Each wall is flat, endless, passes through zero and stands at right angles to its row. A trip goes straight from one point to another. List the walls that it crosses, first one first.

Walls:
(1): [ 0.5 -1.6]
(2): [ 3.5 -2.3]
(3): [-2.3  4.2]
(4): [3.4 1.4]
(5): [-3.9  1.0]
(6): [-8.6 -4.2]
(7): [5.3 0.8]
Trips:
[ 1.6 -6.6] to [ 1.0 -3.1] -> none
[ 1.2 -5.1] to [-2.4 -4.1] -> 7, 5
[ 1.0 -9.4] to [-5.9  0.2] -> 5, 2, 3, 1
[3.7 1.4] to [-0.2 -4.9] -> 1, 6, 4, 7
[10.5 -1.4] to [7.6 3.0] -> 1
[-7.5  3.5] to [-5.7  3.0] -> none

Walls:
(1): [-9.9  1.6  1.4 -1.3  8.7  3.3 -0.5 -3.3  2.5  0.2  2.0 -9.2]
(2): [-6.8 -1.9 -1.9  4.2  0.2  0.4  6.8 -5.3  2.4  0.1  2.6  0.9]
(3): [ 1.9  0.5  0.2  1.6 -5.0 -3.3 -1.2  2.9 -4.0  3.0 -1.9 -1.7]
(4): [ 3.0 -2.4  7.9  3.4  7.2  5.1  0.1 -4.8 11.7  3.3  3.5  4.7]
Trips:
[ 0.7  0.7  3.6  4.2  4.9 -3.1  6.5  7.0 -3.6  0.4 -0.9  2.2] to [ 1.1 -1.6 -0.8 -4.8 -1.5 -2.3  6.5  0.4 -0.3  8.1 -3.2  9.5] -> 4
[ 4.8  0.9  1.4  4.9 -3.6  3.0  2.4  0.1  1.2 -1.7  0.2  3.2] to [ -2.3   0.2   6.7  -1.3  -8.0   1.7   5.7  -4.4   4.4  -4.6 -10.9   2.8] -> 3
[ 8.3  5.5  2.8 -4.4 -1.3 -3.5  3.8 -1.1  6.4 -6.5  0.1 -1.9] to [ 4.0 -5.6  2.5 -0.3  0.7  7.0  0.6  1.5 -4.7 -0.9 -4.8  2.9] -> 3
[ 0.4  0.6 12.5 -7.9 -3.9 -5.9  7.6  7.4  2.6  2.3 -1.9 -5.0] to [ 3.4 -2.1 -1.8 -2.6  5.3 -0.3 -2.7  4.6  9.1  4.4 -8.8  7.0] -> 4, 3
[ 1.1 -2.5 -1.3  4.5 -1.9  0.1  0.9 -5.0  5.0  2.5 -1.4  0.5] to [-1.9  5.3 -2.9 -1.0  1.7  7.3 -3.1  5.6  8.1  1.3  6.8  0.3] -> 1, 2
[-8.6  1.9 -0.5 -5.3 -1.4 -4.1  2.8  2.6  3.2  3.7  2.0 -6.4] to [-6.6 -0.6  0.3 -5.3  1.5  3.6  8.2 -1.8 -4.5 -4.0  3.9 -1.4] -> 3
[-1.7 -7.8  6.6  2.7  4.2  2.0  6.4  1.5 -0.7  1.8  7.9 -0.7] to [-2.7  7.2  5.7  1.1 -3.4 -4.6 -1.1 -4.7 -2.0  0.7  0.0  3.8] -> 3, 1, 4

Walls:
(1): [-2.9  5.1  1.9 -3.7 -1.3  0.8  3.1  3.9  7.1 -5.0  3.2 -3.0  1.9  1.4
 -2.7 -2.7 -0.6 -1.0  7.6  5.0  2.1  3.4  0.8 -3.2  3.2  1.1  5.3 -0.1
  3.4  0.7  2.7 -1.9 -0.1 -6.4 -3.1 -2.1 -2.0  1.7  6.3 -2.5  1.6  5.9
 -5.3  1.1  1.4 -1.3 -0.5 -0.1]
(2): [ 2.9  0.7 -4.0 -0.3 -1.5  2.6 -1.0 -8.0 -3.6  7.6  4.6 -2.4 -4.4 -2.6
  0.7 -2.6 -8.5 -5.4 -5.0  4.2  1.9 -3.3 -0.5  2.1 -4.5  0.0 10.9  2.4
 -1.4  3.8  5.8 -0.7 -0.2 -9.2  6.0 -5.3  2.2  2.0  4.5 -2.3  0.0  2.7
 12.6 -6.9  6.0 -6.7 -5.2  0.1]
(3): [  3.3  -7.8  -5.2  -3.0   0.6  -0.8   3.4   3.2  -0.3   0.4  -4.3   0.1
   4.9 -10.5   0.4   5.5  -0.3  -0.3   4.0   2.8   0.4   4.5  -0.7  -2.9
  -0.5  -6.6   1.9   5.8   0.6   2.0   0.8  -4.1   3.0   3.4  -0.9  10.8
   9.4   4.6   7.1  -0.2  -1.1   1.2   3.9   3.2   4.2   6.6   3.9  -0.3]
(4): [ 7.2 -2.3 -0.3  3.1 -0.8  5.2  0.1 -0.6  2.9 -8.3 -2.7 -0.1 -3.7 -1.1
 -5.3  0.8 -0.9 -2.6  2.4  1.6 -6.3  1.3  5.6 -1.1 -8.8  1.9  0.9 -0.6
 -4.8  1.4 -1.0 -2.8 -3.8  3.4  3.9 -5.5 -2.2 -0.9  2.3 -0.4  1.4  1.3
  0.7  0.3 -0.5 -3.6  2.3  8.0]
(5): [ 3.2  1.5 -3.6 -0.6 -2.7  1.3 -2.9 -4.6 -0.9  3.4 -1.8  4.9 -2.3  3.8
  1.4 -3.7 -3.7 -4.8 -2.9 -0.4  0.2 -0.4  4.7  1.7 -3.0  1.7  1.3  2.2
 -6.9 -2.8  1.3 -0.7  3.2  2.7  2.3 -6.7  0.3  2.1 -8.0 -3.0  0.1  4.2
 -2.0  6.2 -2.4  3.6 -1.8 -1.8]
(6): [ 1.9 -0.4  1.5  4.5  4.6  3.0  1.8  1.5 -1.4 -1.5 -3.8  6.5 -0.5  1.9
  0.7 -4.3 -0.7  3.0  1.1  4.9  1.1  1.3 -3.8  5.9 -3.4 -0.1 12.0 10.1
  7.6 -2.3 10.6 -0.1 -7.5 -4.8  1.8 -5.3 -6.4 13.6  2.0  1.4  5.6 -2.7
  6.7  4.1  3.1  0.5  0.4 -2.1]
Trips:
[ -2.8  -0.9   5.6  -0.8  -6.6   4.8   8.0   1.1   1.9  -7.0   5.3   4.6
  -8.0  -4.5   4.1  -2.7   3.2   0.5  -6.7  -3.9   0.8  -1.4   5.0   1.3
  -1.5   3.2   0.9   2.7   4.8 -11.0   4.5   5.8  -4.9   9.1  -1.3   0.8
   6.3   2.7  -4.9   0.1   3.8  10.8  -6.4  -1.1   5.8  -0.4   6.6   5.3] to [-2.0 -2.3  0.5  4.6 -0.9 -1.5 -0.4  1.0  0.9 -2.8 -2.9  2.8  3.2 -1.2
  2.3 -0.4 -3.7  0.4  3.1 13.7 10.7  2.2  2.9 -8.9  5.1 -2.7 -6.7 -2.9
 -5.2 -0.3  5.4 -1.3 -3.0 -2.4  7.8  6.0 -0.9  4.0 -3.8  0.2 -6.5  0.3
 -4.2  0.8 -1.3 -2.4  6.0 11.8] -> 3, 6, 5
[  0.6  -1.2  -0.5  -2.4  -0.3  -3.0   3.3  -1.2   1.8  -5.0  -3.8  -4.6
  -8.1   5.6  -1.8   2.6  -3.4  -5.8  -6.2   0.4  -0.4   4.9   3.8   5.1
  -4.5   3.1  -0.8   7.9  -2.8  -4.1   3.1  -0.9 -12.3   1.1   3.6   7.0
   0.7   6.0  -6.7  -0.1   1.6   2.2   4.0   5.5   9.9  -6.6  -1.9 -10.9] to [ -3.6  -8.3   0.8   8.9  -2.5  -4.1  -6.3  -1.6  -7.5  -2.7   1.8  -0.7
   2.3  -2.5   1.0   2.9   2.1   6.4  -1.1  -5.9   6.8  -4.7   2.6   1.7
   1.6  -7.6   1.1  -2.3  -1.3   3.2  -1.4  -0.8   0.0  -1.0   2.3 -10.0
  -9.6   3.6   3.8  -4.0  -3.8  10.3   2.2  -4.1   6.2  -1.1   3.8   2.9] -> 3, 5
[-1.4  2.1 -6.7  4.0  3.2 -3.7 -1.6 -3.3 -4.0  1.6  0.0  2.5  0.1  1.7
 -0.4  1.4  4.5  1.8  1.6 -1.1  6.3  5.9  1.3  5.0 -2.6  0.9  0.0 -3.5
  0.9  0.4 10.2 -5.8 -6.3  3.9  1.9  0.4 -4.9 -3.0  6.2 -1.6 -3.3  1.9
 -6.6  1.8 -0.3  8.5 -1.8 -5.9] to [ 2.6 -4.8 -2.9  4.7 -0.6 -7.7  0.2  1.1 -0.1  7.3  4.7 -1.2 -3.8 -0.3
  6.5 -9.1 -1.9  3.3  0.0  1.1  0.7  1.1  7.6 -6.3 -1.4  1.6  0.6  0.9
  6.5 -8.4  4.5  3.1  2.9 -2.6 -2.4 -6.5 -0.1  6.5 -1.2  2.5  6.1  2.8
  2.2  3.9 -1.5 -3.1 10.1 -4.1] -> 3, 2
[-1.8  2.1  0.0 -2.6 -5.8 -6.5  1.0 -4.3  2.4  1.3  3.0 -1.7 -0.2  3.2
  4.1 -2.0 -1.3 -3.1  1.9 -0.4 -0.8 -0.7 -6.8  1.9  0.3 -1.7 -2.9 -5.7
 -4.8 -7.1  2.7 -1.5  4.8  2.7  1.6 -1.6 -1.1 -1.8  8.7  0.4 -2.8 -4.3
  0.5  2.2 -2.0 -1.3 -0.8  1.3] to [ -0.2   4.3  -1.4   8.4  -0.2   1.2   2.7  -0.3   0.2  -0.2  -5.1   5.0
   0.7  -2.6  -0.3  -8.9  -1.3  -6.0   1.9   5.0   3.0  -4.0   2.3  -0.8
   4.9   1.5  -1.4   7.0   4.7  -1.9   4.3   0.6   1.9   2.3  -1.4   5.2
   9.4  -1.1   1.0  -2.8  -3.0  -6.4  -4.0 -11.0   4.6   4.2  -4.8  -4.7] -> 3, 5, 6
[ 9.1 -1.6 -1.7 -3.7  4.0  4.1  0.4  5.6  1.7  5.9  6.4 -1.6  3.1 -0.2
  4.8 -1.1  3.2 -3.9 -0.8 -9.5 -4.8 -7.4 -4.9 -3.6 -3.0 -0.9  3.3  3.7
  1.0  1.4  1.8 -1.7 -9.7 -2.2  3.3  4.6  4.2  4.7  1.8 -2.4 -3.0 -4.0
  1.2 -4.2  4.3  0.5  3.6  3.4] to [ 2.2 -3.6 -4.1  7.9  0.0 -6.9 -1.0 -7.8 -5.3  0.5 -9.4 -2.0 -4.9  2.6
  5.0  3.6  2.5 -3.4 -5.5  0.3  3.8  5.2 -4.1 -3.0 -4.9  4.1 -5.7  7.7
  3.7  6.4  3.7  3.2  0.9  1.4  7.6  1.1  2.2 -0.2 -1.7  5.6  1.2 -7.4
 -6.2  3.6  3.7 -4.1 -4.4  5.9] -> 5
[ 6.5 -0.4  0.8  1.5  1.4  5.5  1.6  0.4  1.7  1.0  6.5 -4.1 -1.4  4.8
  4.0  1.7 11.9  0.4 -0.6  1.0 -2.7 -0.6  3.4  2.7  3.8  6.7 -7.4 -6.0
  9.9 11.2  5.8 -0.4  5.8  0.2  4.1  3.1 -5.0  2.4  3.6  1.1  8.8  3.4
  5.6 -5.3  1.6 -0.1 -1.8  7.4] to [ 0.9 -4.3 -1.6  3.0  0.7  7.0 -2.0  0.5 -8.3  9.7  0.1 -3.8 -4.1  1.1
  2.9  5.5  4.2  1.8 -0.3  6.9  1.9 -9.1 -2.4 -3.7 -7.0  0.7  4.2 -3.2
 -2.9  2.1 -2.2 -5.5  5.9 -2.1 -2.4  6.6 -4.7 -1.4 -2.1  2.4  6.8 -8.6
  6.5 -6.2 -1.2  0.5 -5.0 -1.1] -> 1, 4, 3

Walls:
(1): [ 4.6 -6.4 -2.3  3.7 -0.9  3.2  3.5  1.3 -2.5 -5.4  2.1 -7.4 -1.6 -3.5
  4.7  3.4 -1.0  3.5 -1.3 -6.5 -0.5  0.1 -3.7 -2.8 -4.5 -6.1 -0.9 -1.8
  4.2  2.3  1.5  6.6 -3.5  0.5  0.2 -1.5  4.5 -1.2 -3.9  5.2 -0.6 -0.6
  1.4 -2.3 -5.3  2.2 10.0 -2.0]
(2): [-0.8  1.3 -0.1  0.3  2.3 -4.9 -1.3  2.3 -2.6  4.8  4.8 -0.7 -4.1 -1.4
 -1.6 -5.3 -8.0 -2.9  0.7 -1.8  1.0 -0.2 -3.9  7.7  5.5  1.8 -4.6 -2.1
 -4.9  2.6 -0.1  4.2 -6.5  5.5 -2.5 -4.0  7.4 -3.7  0.1  3.0  1.3  0.5
  0.9 -1.7 -5.2 -6.2  1.6  4.6]
(3): [-2.6  3.5  1.5 -0.7  4.7 -2.7 -6.1  2.2  6.0  3.8  1.6  3.8 -1.6 -5.6
  2.5  2.2  2.9  1.8 -7.0  7.5 -2.8  2.3 -2.2 -0.7  1.7 -5.0  5.2  3.6
  1.1 -2.4 -1.3  2.7 -5.6  8.0 -2.5 -2.7  8.5  2.1  6.5 -0.1 -7.8  1.9
  0.7  3.1 -5.0 -4.0  8.5  5.0]
(4): [-5.7 10.9  4.0  5.9 -2.9 -2.8  1.5  8.3 -7.6 -0.7 -3.0 -3.0  4.5  3.0
 -0.8  1.4 -2.8  6.9 -8.5  1.7  2.2 -3.9 -5.4 -1.2  4.3  0.5 -8.9  1.7
  5.8 -0.8  1.7  1.7 -1.5 -3.9 -2.2  3.6 -5.2  7.5 -2.0 -2.9 -6.6 -2.5
 -2.8  0.9  7.0  5.7 -1.2 -3.7]
(5): [-9.7 -1.0  1.2 -1.2 -3.8  2.9 -6.0 -1.5 -8.7  4.1 -0.4  4.4  2.4  2.2
 -6.2  7.3 -0.1  3.6 -2.6  8.6  7.6  2.7  0.0 -2.8 -0.3  3.2 -4.5  5.4
  3.8  3.0  6.1  2.9 12.3  5.7 -3.1  4.7 -4.9 -3.5  6.6 11.0 -2.0 -5.3
 -8.1 -7.7  3.9  2.7  0.6 -1.9]
(6): [  4.4   3.6  -3.5   7.3  -3.1   1.5   2.9   0.1   1.1   2.2   0.0   3.0
  -0.1  -3.5 -10.1 -10.2  -0.5   6.6   8.1   2.9   1.1   1.5  -0.7   6.0
  -1.7   5.3  -2.4   4.4  10.6   3.7  -0.9  -0.5  -1.2   2.0  -6.5  -2.3
  -4.3  -1.5  -0.8  -3.9  -1.4   9.8  -5.6  -3.7   7.1   8.1   4.3  -1.8]
(7): [-2.9 -0.9 -0.1  6.4  9.0  2.4 -2.1  1.3 -3.1 -2.9  2.5  2.6 -6.1 -0.9
 -3.9 -6.2  3.6 -3.4 -1.5  1.4  4.2  2.1  4.3  2.8  1.9  4.5  4.9  8.3
  1.2 -7.5  0.4 -5.1  7.0  1.1 -0.4 -0.7  4.8  1.5  0.5  0.5  2.9 -0.5
 -1.4 -4.4 -0.9  4.3  3.8 -6.3]
(8): [ 7.1  1.9 -0.3  6.7  5.2 -1.9  0.3  0.3 -3.7  1.0 -2.2 -0.9 -1.7  0.3
  1.1  2.5 -0.7 -0.6 -5.6  2.5 -3.2  2.4  2.8 -2.1 -6.1  0.0  6.4 -1.5
  4.5 -8.8 -6.4  2.5 -7.1 -1.5  2.0 -1.4 -0.2  6.3  1.8 -1.6 -0.8 -5.1
 -9.1  3.9 -0.1 -1.5 -7.3 -4.3]
(9): [-7.3 -4.6  2.7 -1.8  1.6  2.6 -2.8 -3.0  2.9  3.5 -1.2 -0.9 -5.4  0.4
 -1.4  4.4 -0.1  2.5  3.8 -0.8 -6.6 -1.8 -4.3  4.7  5.7 -3.6 -6.7 -2.7
  5.4 -0.9 -2.9  8.1  3.7  0.3  3.9  5.5 -3.0  1.5 -3.6 -0.5  2.2  2.4
 -3.2 -4.2 -0.6  8.6 -2.9 -4.3]
Trips:
[ 2.2  2.0 -2.6  2.0  0.5  1.2  0.8  6.2  2.8  6.4  4.6  3.9  3.3  7.1
  3.6  3.5  7.0 -1.3 -3.1  2.5  3.6  2.5 -1.1  4.7 -7.3  4.9 -9.3 -2.1
 -2.5  3.7 -7.2  2.2 -3.7  3.5 -6.5  6.1 -7.9 -0.6  6.9  6.9  7.0  1.7
 -2.1  7.0 -2.8 11.0  1.4 -9.2] to [ 4.8  0.6 -0.2  7.3  1.4 -3.0  9.3 -0.5 -0.7  0.3 -0.7 -0.6 -1.9 -3.5
  4.3 -2.3  6.9  7.4 -2.0 -3.1 -2.6 -0.2 -6.4  3.8 10.6 -4.8 -2.1  2.1
  2.6  5.2  5.9  4.6  0.5 -1.0  5.0 -6.2 -7.1 -2.2 14.1  3.8 -0.5  1.6
  1.1 -4.0 13.9  2.1 -0.1 -3.1] -> 1, 8
[ -0.3   8.2  -0.6  -8.5  -6.0  -0.6   6.8   0.1 -12.2  -0.6  -1.6  -0.6
   2.5  -0.3   3.4  -0.1   1.8  -0.6  -0.5  -0.9  -4.1  -3.9   0.5   4.0
   1.8  -2.6  -3.9   2.3   8.2  -4.0  -9.0  -0.6   0.9  -1.5  -4.1  -1.6
  -5.3  -1.8  -3.4  -5.5   5.2  -2.9  -3.0   2.5   7.1  -1.1  -2.2  -0.1] to [-6.8 -1.0  3.6  7.2  6.8  0.1  5.2  1.3  2.9 -1.7 -1.8 -0.5  4.3  0.1
 -6.9 -7.7  1.6 -2.8  2.8  0.7  5.2  4.2 -1.8  0.5 -5.3 -4.4 -2.2  4.2
  1.6 -2.1 -4.3  1.2 -0.3  6.5  1.6  3.2 -4.9 -0.6 -0.6  1.7  1.5 -7.3
  2.8 -3.3  0.4 -5.1  8.7 -4.6] -> 5, 7, 1, 9, 8, 2, 3
[ 0.2 -0.4 11.6  3.9  6.1 -4.0 -1.7  6.6  3.7 -2.6 -4.5 -1.1 -6.9 -3.3
 -5.6  1.1  7.8 -1.7 -1.5 -8.7  6.3 -0.7 11.0 -2.5  0.1 -3.2  1.6 -2.7
  1.2 -5.3  0.6  0.6 -3.6 -4.7  1.1  5.4  1.5  7.3 -1.2 -5.2 -0.2  0.4
  1.0  6.8 -6.2  2.8  0.9  1.0] to [ 4.2 -5.2 -5.8  2.1  1.7  0.9  3.0 -1.6 -8.2  6.5  0.6  2.1  0.8  0.7
  1.4  6.2 -0.2  4.5 -0.6 -0.7  0.8  4.2 -0.1 -5.4 -4.0 -2.2  4.9  6.1
 -6.3  2.9  3.6 -5.9  9.9 -1.4 -1.7  3.8  4.0 -2.0  5.0 -0.1  0.4  1.0
  2.7 -1.9  1.9 -3.5 -0.7  0.5] -> 9, 4, 5, 3, 8
